Each row is a point. Two turns around zero, p and q, are shown by what they do to some points. Write where each new point lands after one turn and then the other. Backwards means that the second turn is done in reverse. Each puzzle has new turns, and all numbers are rounded.
In the rows, zero is written as 128.

Turn p:
[140 148 134] => [148 141 130]
[140 101 159] => [119 120 169]
[117  94 117] => [102 101 128]
[116 131 100] => [123 120  99]
[ 99 136 110] => [111 136  98]
[157 157 148] => [165 148 144]
Turn q:
[120 102 136] => [145 110 141]
[119 124 151] => [119 113 146]
[152 134 146] => [120 148 150]
[122 152  79] => [128 143  75]
Where do these land?
p, then q: [ 97 152 149] => [ 91 130 104]
p, then q: [153  89 112] => [164 109 156]
p, then q backwards: [140  96 118] => [ 99 118 147]
p, then q backwards: [124 163 154] => [171 130 118]
p, then q: [130 126 117] => [139 129 125]
p, then q: [123 143 118] => [130 139 113]

Turn p:
[ 87 121 160 122 133 138] => [114 160 136  93 107 125]
[102 146  96 113  95 171] => [118 132  61 113 125 145]
[172 126 108 122 123 100] => [147 105 132 172 140 114]
[132 126 106 127 166 148] => [139  96 126  98 144 123]
[164 142 138 148 158 109] => [140 115 168 141 163 129]
[128 136 141 115 123 104] => [125 147 135 143 131 109]
[115 107 185 116 118 125] => [140 175 154 120  96 126]
[123 120 105 146 107 114] => [105 111 120 150 115 136]
[129 127 114 143 128 142] => [124 112 121 123 130 145]
Turn q:
[106 121 141 147 173 117] => [120 138 136 153 156 168]
[151 117 140 104 177 131] => [126 123 183 125 152 139]
[134 132 145  87  95 115] => [112 146 144 112  88 104]
[136  88 124 138 108 106] => [105  93 122 140 102 134]
[120 142 119 102 119 151] => [127 144 125  97 135 110]
[141 140 139 150 124 129] => [154 126 124 140 120 133]
[123 150 117 137 137 182] => [162 134 112  94 160 130]
[134 100 117 148 118 115] => [117  96 116 142 119 134]
[107 163 110 138 101 105] => [127 153  91 150 121 100]
Where do these land?
q, then p: [127  95 118 136 113 139] => [133 116 112 120  96 120]
p, then q: [149 143 142 151 143 149] => [146 128 156 105 143 143]
q, then p: [126 147 133 135 139 141] => [142 123 131 128 150 129]
p, then q: [104 127  91 140 119 141] => [ 96 116 104 108 142 126]
q, then p: [133 103 107 142  90  94] => [ 93 108 120 148  86 136]
q, then p backwards: [113  93 110 146 121 123] => [119 132  89 147 118 134]
p, then q backwards: [169 159 133 101 111 135] => [122 171 118 164 148 132]
p, then q: [132 135 147  95 162 102] => [123 146 161 169 115 124]
q, then p backwards: [100 150 171 106 154 127] => [120 147 186 142 114 133]
